Each row is a point. To make a cloud, some directions were put in groups of two or more. Within a group, all points are equally far from the middle, so they leave a hole (a ring in 2 directions, a hollow ball in 3). The other directions are filled evenly. Then the cloud was stretched, turned, moved and blurred a little. Count the holes, and give their numbers of directions, smallest first.
(in the rows, 128 means zero)

Cloud, 14 rows:
[[ 58 144]
 [230  98]
 [142 146]
 [150 163]
 [205 138]
 [107 176]
 [ 74 168]
 [127 117]
 [ 92 133]
 [102 159]
 [180 168]
 [ 89 143]
 [136  52]
 [166 110]]
Holes: 0

Cloud (15 x 2):
[[ 94 163]
 [149 212]
 [123 184]
 [126 103]
 [127  85]
 [146  94]
 [140 126]
 [215 152]
 [212 106]
 [181 110]
 [100 168]
 [155 156]
 [189 121]
 [193 110]
 [163 180]]
Holes: 0

Cloud, 22 rows:
[[135 183 121]
 [137 102  82]
 [ 72 162  76]
 [149 117 185]
 [169 129 152]
 [137 106 193]
 [ 67 195 172]
 [110 184  94]
 [172 110 137]
 [ 61  95  90]
 [164 138 158]
 [127  98 194]
 [ 20 147 124]
 [ 52 156  82]
 [162 123 105]
 [113  67  99]
 [ 52  82 158]
 [ 89 144  67]
 [165 139 154]
 [ 73 174 192]
 [148  67 120]
 [139 131  82]]
Holes: 1 (3)

Cloud:
[[194 177 149  76]
 [118  80 112 143]
 [188 182 133 156]
 [174 141 113 127]
 [184 150 175  51]
 [176  93 130  79]
 [ 81  71 217 133]
 [101 105 100  86]
 [123 205 111 182]
 [ 80  77 176 113]
 [141 106 142 139]
 [140 161 150 205]
 [ 64  85 162  96]
 [142 151  87  87]
 [147  78 131 105]
 [ 90 123 159 137]
 [178  42 122 116]
 [173 105 170  84]
 [164 165  74 125]
 [143 150 180 192]
 [135 190 155  88]
 [180  75 245  81]
 [168  96 155  78]
 [128  80 228 104]
 [100 115 130 180]
 [188  84 136 159]
 [121 172 141 147]
 [188 151 135  74]
 [125 183 132  99]
 [ 86  95 110  95]
 [210 178 175 112]]
Holes: 0

Cloud:
[[209 121 157 120]
 [ 72  68 125  96]
 [123  66 124 153]
 [ 46 142 174 129]
 [ 96 122  82 115]
 [171  46 136 127]
 [136 179 177  88]
 [128 211 103 156]
 [190  99 186 104]
 [206 100 155  85]
 [157  53 146 136]
 [117 145 127  56]
 [140 134 112  44]
 [159 153 187  73]
 [ 98 140  96 104]
 [ 96 111  81  91]
 [118  67 210 140]
 [ 85  87 141 150]
 [ 90 166 148  93]
 [115 204 104 158]
 [138  99  72 189]
 [137 193  87 134]
 [140 208 156 125]
 [ 60 112 147 128]
 [166 217 127 144]
 [173 109 206 144]
 [176 100 199 137]
 [ 74 129 149 179]]
Holes: 1 (2)

Cloud:
[[ 74 155 130 130  72  88]
 [127 132  89  94 168  69]
 [172 172 153 117 122 125]
 [ 94 115 107 112 172 232]
 [ 56 156 136  98 142 188]
 [ 67 115 107 117 172 232]
 [177 135 137 179 183 114]
 [168 152  98  93 122 154]
 [107 131  75 174 160  56]
 [177 118 173 164 155 118]
 [146 113 183 156  81 135]
 [128 140  79  95 159  70]
 [ 89 113  56 165  91 131]
 [ 62 186 158 115 130 121]
 [145 153 126  91 165 179]
 [160  73 110 118 164 114]
 [125 161  81 160  71  88]
 [ 41 187 124 165 113 111]
 [ 42 139 163 111 131 162]
 [144 109  51 189 132 146]
 [102  90  86 209 109 109]
 [155 143 159 210  83  73]
 [137 135  84 108 130 207]
 [163 138  68 160 145  67]
 [110  98  36 103 153 134]
 [ 47 130 117 153 139 222]
 [ 71 131  47 122 111 130]
 [ 81 168  58 122 157  85]
 [ 53 102 133 181 165 211]
 [ 59 155 135 180  87  72]
 [135 137 116 117 221 165]
 [107 172  66 111 182 188]
 [ 93 177  70 114 165 193]
 [153 148 105  91 114  79]
 [142 128  47 174 125 167]
 [110 171 175 193  92 151]
 [105 164 134 149 132  32]
 [ 91 144 149 100 152 201]
 [ 98  98 131 160 183  67]
 [ 52 126  74 194 158 105]
 [125 150 144  99 199 162]
 [165 155 133 177 105  41]
 [117 131 140 225  98 164]
 [119  65  81 168 115 174]
 [ 39 120  58 166 184 166]
 [124 141 120 129  94 200]
 [115 109 177 171 100  59]]
Holes: 2 (2, 4)

Cloud:
[[235 116 179 212 107 127]
 [142  98 100 141  55 138]
 [155 139 130 167 111 104]
 [164 199 175 135 110  99]
 [154 136 187 180 135  71]
 [142 146 171 111 131 122]
 [131 191  90  77  97 175]
 [181  77 152  98 111 178]
 [121 114 171 153 104  66]
 [135 155 113  76 140  50]
 [146 114 133 135 173  79]
 [ 45  89  94 120 135 103]
 [105 183 208  91 166 117]
 [103  97 164 185 140 105]
 [ 96 188  98 177 230  91]
 [150 141  88 179 198  38]
 [ 76 109 150 111  93 184]
 [210 189 167 158 100  84]
 [157 121  98 219 174  95]
 [ 44 168  58  79 187 108]
 [163  98  94 134 124 201]
 [170 128 120 161  82 156]
 [171 119 168 154 186  54]
 [122 180 102 133 111  65]
 [149 110  58 166 103 114]
 [173  81 122 120  49 112]
 [ 89 145 166 131 176 139]
 [195 133 122 111 195  57]
 [ 90 124  53 159 145  61]
 [186 106 101 207 108 139]
 [ 55 130 127 175 111  81]
 [ 68  99  92 101 123 125]
 [ 95  95  95 165 210 136]
 [178 181 181 146 154  79]
 [139 209 185  95 159 128]
 [102  97 113 195 187  96]
 [ 88 141  94  77  99  49]
 [ 77  50 103 104 140 101]
 [218 156  79 138 177 143]
 [116 150 104 102 188  47]
 [171 100 130 196 157  86]
 [ 89  87  56 128 107  75]
 [161 162 146 195  93 119]
 [190 131 138 180 106 160]
 [152 167  57  89 116 122]
 [106 139 176 155 114 148]
 [157 101 149  64  46 145]
 [117 129  85 175 110  85]
 [143 114 134 130  82 212]
 [123 160 100 199 197 141]
 [165 112 193 114 114 185]
 [107 116  95 172 109 162]
 [231 146 125  94 181  93]]
Holes: 0

Cloud, 88 rows:
[[136  94  64 201 154 162 158 147]
 [155  76 116  77 143 214 216  85]
 [111  67  66 123  86  66 171 162]
 [138  84 110  93  87  75 168 160]
 [182 158  89 173 154 106 230  67]
 [127 130  74 121 208 160 149  86]
 [127 152  94 135 166  62 110 182]
 [120 163  77 121 211 160 210 116]
 [120 152 187 131 122 125 152 129]
 [114  83 142  73 120 163 111  86]
 [115 166  87  84  82 196 117 100]
 [127 109 110 157  36 132  95  84]
 [195  87 136 176 150 125 140 101]
 [ 86 199  78 121 152 121 125 121]
 [152 146 185 160 126 156 122  93]
 [175 148  39 139 156 171 134 107]
 [185 136  23 128 155 174 169  80]
 [146 157  24 150 152 180 171 106]
 [148  69 109 127  75 194 194 135]
 [139 165   7 148 121 111 134 105]
 [157  72 106 150  98 164 193  50]
 [ 90 112 113 133  66  60 124 112]
 [149 223  98 170  85 123 142 108]
 [134  90  71  93  73 153 189 126]
 [142  76  90 165 156 158 190  49]
 [154  98  42  74 117  84 108 124]
 [ 91 110  78 162  96 187 117 101]
 [124 114  84 200 144  83 198 102]
 [100 113  89 111  84 197 119 113]
 [160 141 111 176  78 192 178 143]
 [ 97 169  77 147 130  90 135 179]
 [161 155 133 121 210 151 197  95]
 [123  90 179  95 125 149  97 118]
 [156 140 146  90 143 191 109  97]
 [106  96  92 108 184  82 188 121]
 [165  77  69 128 139 146  95  49]
 [ 81 123 137 101  86  90 138 150]
 [119  80 119  61 115  89 137 147]
 [171 142  38 149 165 188 150  80]
 [132 177  86 159 171  82 179 110]
 [173  75 135 121 105 212 185  93]
 [136 182 155 117 145 139 186 144]
 [127 164 172 108  96 149 144  34]
 [ 62 116 102 109 151 166 157  64]
 [211 145  95 182 127 130 133  71]
 [154  90 146 145 107 129 195  50]
 [173 159  94 167 166  95 228 129]
 [152 123  73  89  90  97 187  96]
 [122  76 107 120  87  73 201 149]
 [152 175 123 119 197 136 199 123]
 [193 175  32 149 123 123 129 106]
 [196 132 132 174 137 158 109  87]
 [132 102 106 119 199 146 193  51]
 [172 100 130 144 153 122 163  41]
 [170 133 179 160 112 101 172 144]
 [134 182 121 138 108 151 229 164]
 [ 84  75  70  97  96 163 100 108]
 [149  55 152  89 146 187 173 125]
 [110 149  48 161 126  94 144 181]
 [109 139 102 144 180 181 119 127]
 [106 106  51 137  65 165 138 100]
 [168 128 134  82 177 134 219 106]
 [169 140 100 129 159 103 190 193]
 [132 150  53 211 119 142 210 111]
 [129  44 144  86 152 170 180 110]
 [ 95  95  71 125 122 177 119  43]
 [153 142 125  52 125 163 169  97]
 [157 110 141 220 125 142 144 163]
 [ 96 134 164 160 126 206 187  77]
 [154 108 114 121 196 154 114 139]
 [ 74 140 123 183 106 123 112  67]
 [116  94 172 105 110 102 198 192]
 [137 127  23 111 172 157 184 105]
 [ 67 134  71 118 146 170 215 151]
 [ 90 115  42 134 151  77 148 180]
 [ 67  90 136 103 127 102 176 124]
 [146 195 105 204 122 122 188 116]
 [123 105  87 106 207 154 198  68]
 [106 145  39 164  76 156 160 109]
 [107  64  86 118  96 201 191 120]
 [119 158 114 213 137 100 143 113]
 [200  79  75 176 137 135 188 107]
 [141 194  88 122  66 133 106 140]
 [196  83 151 161 116 144 197  80]
 [101  76  94 194 138 127 164  85]
 [132  51 109  99 133 177 153  70]
 [176 160  59 197 117 116  92  89]
 [ 85 110 130 188 163 200 197 111]]
Holes: 2 (3, 3)

Cloud, 107 rows:
[[ 59 165  86 141 154 117 128 109 137]
 [ 81 213 139 130 184 162 127 169 159]
 [159 216 120 108 177  72 159 155 126]
 [127 116 132 164 119 169 176 179 189]
 [165 183  73 102 173 164 171 179 112]
 [172 161 137 109 109 102 138  62 108]
 [114 112 168 145  63 185 109 138 141]
 [127  85 118 104 132 131 144  97 119]
 [ 91 114 202 203 201 134 153 143 169]
 [143  97 153 117 117 151 102 113 125]
 [ 71 123 163 192 193  58 169 153 144]
 [ 89 185 118  64 166 187 198 124 132]
 [120 203 137 151 109 170 130 178 201]
 [147 198 135 138 152 170 142  81  97]
 [110 161 104  87 208  97 166 106 107]
 [ 88 177 207 223 101  99 118 119 174]
 [ 92 232 145 171 140 117 158  86 116]
 [100 206 175 148 110 165  89 126 143]
 [173 145 154 130 132  89  74 101 180]
 [ 79 165 146  82 153 118 138 165 180]
 [ 56 135 135 144 142 141 132  63 173]
 [138 139 157  89 154 130 146 133 114]
 [139 157 125 146 181 103  93 112 193]
 [109 125 110 156 158 188 156  85  94]
 [168 127 145 156 137 167 100 101 157]
 [147 130  78 125 163  76 156 151 119]
 [140 140 196 151 126 135 101  58 179]
 [170 101 102 148 102 124  97 123 147]
 [ 60 137 182 171 109 148 155  98 201]
 [ 96  92 125 123 115 153 179 110 122]
 [112 128 218  89 131 110 182 176 111]
 [ 31 160  97 142 168 127 136  84 116]
 [108 132 116 101 184 121  89  93 164]
 [ 93 168 137 165  69 127 158  97 108]
 [104 139 217 112 164 131 167 126  96]
 [ 72 189  62 131 183 178 166 133 169]
 [100  81  89 142 125 172 152 133 166]
 [127 139 180 121 176 180 161 144 206]
 [112 110  87 182 119  85  83 141 184]
 [125 189 175 180 136 106 105  92 184]
 [173 168 151 138  88 172 151 138  95]
 [ 80 143  81 102 107 176 141 138 173]
 [121 117 165  84 163 125 152 125 122]
 [ 99 148  88 150  96 170  88 136 158]
 [ 99 116 109 160 118 170 139 161 171]
 [ 93 158 192  94 166 151 113 116 150]
 [ 45 155 125 198 164 148 177 132 184]
 [170 117 104  86 134 172 107 133 151]
 [146 172 202  91 111 175 137 111 128]
 [121 204  79 128 118 124 161 105 149]
 [173 167 110  98  98 100 166 134  64]
 [ 86 121  85 135  85 142 159  73 185]
 [134 116  83 154 141 170 141 101 117]
 [120 152 137 169  45 168 112  88 183]
 [168 115 193 183  38 165 132 120 167]
 [143 147 148 100 133 197 152 153 108]
 [ 60 162 143 137 136 138 138 180 152]
 [ 82 138 184 143 179 114 138 118 228]
 [ 62 119 120 157 110 137 103  87 136]
 [117 195 135 151  96 129 136 180 187]
 [116 126 130 112 186 126 145 102 191]
 [ 71  79 138 131 116 138  94 154 184]
 [113 142 157  92  84 113 100 111 181]
 [ 86 169 128 106 190 172 178  77 124]
 [ 50 191 102 126 143 132 137  93  86]
 [101 155 131 190 151 127 157 183 150]
 [132 199 150 102 151  91 162 124 138]
 [ 96 113 106 201 168 154 141 117 147]
 [108  79 133 156 130  73 117 130 161]
 [149 138 151 110 160 163 128 143 155]
 [ 98 163 108 108  88 152 109 160 153]
 [ 88 179 193 216 187 158 119 111 227]
 [114  84 184 144 119 187 177 123 172]
 [116 145 109 124  54 119 162  81 182]
 [101  99 185 150 105 135 223 132 166]
 [ 87 153 100 129 249 156  94 107 142]
 [111 159 120 117 153 203 131  44 119]
 [138 223 102 109  91 125 185 120 139]
 [114 122 131  89 161 213 147  93 110]
 [ 67 116 101 118 136 135 119 176 155]
 [114 172 107 165 170 184 193 187 119]
 [119 165  65 128 129 110 165 104 198]
 [148 153  87 140  37 187 173 128 115]
 [112 141 123 133 129 133 111 185 111]
 [ 84 227 125 164 122 116 164 116 110]
 [122 135 171 188 110 118 143 181 179]
 [ 92  89 137 128 156  94 118 102  96]
 [ 77 177 189 181  89  84 149  88 135]
 [124 198 141  92 158  91  91 170 151]
 [124 135  75 161 114 109 151 130 120]
 [103 155  79 131 138 177 145  92 196]
 [154 170 134 147 117 187  52  95 182]
 [167 194  56  57 134  91  81 146 122]
 [156 116 122 137 118 197 161  51 146]
 [ 53 172 118 178 171 137 125 148 165]
 [149 176 127 112 121 157  91 128 180]
 [123 218  97 141 126 133  99 113 128]
 [158 168 159 115 167  99 144 153 159]
 [200 138 175  86  69 109 119 106 157]
 [111 150 137 175  99 178 221 104 108]
 [ 52 162  50 138 170 185 117 160 132]
 [128 145  84  82 191 120 156 132 175]
 [150 160 128  92 101 182 187  86 171]
 [ 59 153 142  99 172  92 135  67 127]
 [148 193 127 142 208  75  99 134 110]
 [ 77 137  92 161 162  98 107 103 203]
 [134 221 144 127 155 174 147 154 161]]
Holes: 1 (2)
